Each point is reached from the start by the listed moves, each made once or not at all, plus a little noise. Is the number of moves made odd or even? Then give how often each move was made.

Moves:
(1): [25  5 -4 10]
(2): [-12  30  10   6]
Start: [-16  32  14  13]
Points:
[ 8 35  9 23] -> odd (1, 0)
[-30  60  28  19] -> odd (0, 1)

Moves:
(1): [ 44   7   1  -3 -12  -5   6 -11  -6   5   9]
(2): [-11  35  -1   9   7  -3   3   6   0   9  -6]
(3): [-1 -3 24  2 -2  3 -5 -1 -1 13 -9]
(4): [  3  -5  -1  35  -6  -7   2  -2  -1 -12  -7]
(5): [ 11  -6  -5  -8  32   5  -6  -6  -3   4 -16]
(6): [-1 -2  0  3 -8 30 15 -2  0  4 -5]
(7): [ -6  -2  11 -11   2 -12  31  -4  -4  -7 -11]
(8): [  9   4   7  -6   3  10  -3  31   3 -11  -4]
(9): [ 5 -1  4  1  4 -2  4  1 39  9 11]
Start: [ -5  15 -13   0  -9  -2  12   3   3 -17   7]
Points:
[ 55  47  -9  28  23  -3  20  22  35 -11  -5] -> even (1, 1, 0, 1, 1, 0, 0, 1, 1)
[ 40  41  24  22  10  21  57  14  -9 -10 -40] -> even (1, 1, 1, 1, 1, 1, 1, 1, 0)
[ 46   6  -5  15  -2  10  60 -23 -11 -22 -23] -> odd (1, 0, 0, 1, 1, 1, 1, 0, 0)
[ 10   0  26  15  19   0  30  21  -4 -28 -38] -> odd (0, 0, 1, 1, 1, 0, 1, 1, 0)
[ 12   7  14 -10  16  46  13  24   0  -5 -27] -> even (0, 0, 1, 0, 1, 1, 0, 1, 0)
[ 22  50  22  -6 -14 -17  46  -9  -8   2 -10] -> even (1, 1, 1, 0, 0, 0, 1, 0, 0)
[  8   4  11   0  16  36  21  -5  38  12 -10] -> even (0, 0, 1, 0, 1, 1, 0, 0, 1)

Moves:
(1): [19  2 -5 -1 -2 -9  5 -7  2  1 -7 -5  4  1 -1  5  1 -1 -1  1  1  7]
(2): [ -1  20  -5   4  -1  -4  -5   2  -5  -6   1  -1  -1  -3   1   4   4 -10
   5   0  -1   0]
(3): [ 9 -2 29 -4  3  2 -5 -2  7 -6  3  1  4 -1  6 -4  6  0  3 -1  2 -2]
(4): [ -4  -3   4  27   2  -2 -13   2  -2  -2  -4   2  -1   1  -2  -4   1   7
  -5   0   9   1]
(5): [ 9  6 -4  0 30  4 -8  3  3  2  0  1 -2  0 -3  0  4  5  4 -2 -1  1]
(6): [  7  -3  -3   8 -12  22   0   7  -3   0  -3  -8  -3  -5   5   0   3   2
  -5   3  14 -22]
(7): [ 0  0  2  5  6 -1 22  5  1 -8  2  3 -3  4 -1  3  3 -6  1 -1  1  3]
(8): [  5   3  -2   3  -5 -14  -5  25  -5  -3   1   5  -6   3  -5  -2  -8   2
 -11  -5   0  -4]
(9): [ 3  7 -7  9 -1 10 -2  7 25  1  4 16  0 -5  3  6 -5 -7  5 -4  0  4]
(10): [-3  6  8  8  3  5  6  4  1 32  1  1 12 -1  0  5  0  1  5  0  6  7]
(11): [ 5 -2 -3  0 -2 -1  3  0  0  2 20  1  8 -6  6  2  3  5 -1 -1 -2  3]
(12): [  3  -8   5  -7   0  11  -7  -5 -13  -2   2  24 -19  -1  -6   0   8  -4
   3   2   7   5]
(13): [-5 -3 -5  0 -6  0  4  4 -4 -1 -3  7 21  4  2 -3  4 -7  7  0  3 -3]
(14): [-2  5  0  6 -6 -1 -6 -2 -1  6  3  3 -2 25  4  8  2  1  2  4 -4 -5]
(15): [-1 -1  0 -4  4 -2  1  0  0  1 -2  3 -1 -1 19 -2 -1  1 -1 -3  1  1]
(16): [-2 -9  0  1 -1 -8  1 10  0 -3 -7 -2  1 -8  6 31  4 -9  7 13 -4  0]
(17): [ -8  -2  -3  -8   1  -5  -3  -1   7   0   0 -10  -8   7   3   0  28  -4
  -4   1  -1   4]
(18): [-5  6  0 -1  0 -2  5  2  2 -5 -3 11 -2 -2  1  3  3 17 -2  2  2 -5]
(19): [-1 -6 -4  4 -7 -1  7 11  1 -3  4  0 -4 -4  3  0  3  4 23 -1  1  3]
(20): [ 0  2  0  0  0 -3  3  6  1  0  2 -1  1  0  2 -6 -2 -3  0 20  3  2]
Start: [ 11 -17 -22   5 -16  -6   5  -2  24  -2  -7  -1  -4  -3   9   9  -9   2
   3  -5  -7  -2]
Points:
[  5 -15 -30  32 -29 -21  -8  43  -2 -21  -6  38 -11  -5  22  -5  -1  -8
  25   6  15   4] -> even (0, 1, 0, 1, 0, 0, 0, 1, 0, 0, 0, 1, 1, 0, 1, 0, 0, 0, 1, 1)
[ 30   2 -36  11  10 -21  12  11  20  24  -5   3  41 -16  39  49   8 -10
  26   5  -8  12] -> even (1, 1, 0, 0, 1, 0, 0, 0, 0, 1, 1, 0, 1, 0, 1, 1, 0, 0, 0, 0)
[ 15 -34 -30  49 -30   8   9  60  23 -21 -16  47 -12 -11  31  29  -4 -25
   4  19  29 -17] -> even (0, 0, 0, 1, 0, 1, 1, 1, 1, 0, 0, 1, 1, 0, 1, 1, 0, 0, 0, 1)
[ 24 -11  -6  20 -28  23  15  32  32 -29  -4  39  -5 -16  26  38  16 -45
  28  25  13 -14] -> odd (0, 1, 1, 0, 0, 1, 1, 0, 1, 0, 0, 1, 1, 0, 0, 1, 0, 0, 0, 1)
[ 16 -29  15  24  -4   0   4   6  17 -18  -3  28 -22   1   4  -2   9  -7
   2  11  15   9] -> odd (0, 0, 1, 1, 0, 0, 1, 0, 0, 0, 0, 1, 0, 0, 0, 0, 0, 0, 0, 1)
[ -9 -27  -9  40 -15 -10  25  23   6  18   4  48  10  14  40  47  14   6
  17  28  15   6] -> odd (0, 0, 0, 1, 0, 0, 1, 0, 0, 1, 1, 1, 1, 1, 1, 1, 0, 1, 0, 1)
[ 43  16  -5  23  -2 -15   0  44  23  16 -16   6   4   4  45  49   4   5
  11  26  10 -17] -> even (1, 1, 1, 0, 1, 1, 0, 1, 0, 1, 0, 0, 0, 1, 1, 1, 0, 1, 0, 1)
[  7 -27 -27  38 -27  -5   8  29  43  13 -19  41   1  -9  16  52  40  -4
  39   8  17  23] -> even (1, 0, 0, 1, 0, 0, 0, 0, 1, 1, 0, 1, 1, 0, 0, 1, 1, 1, 1, 0)
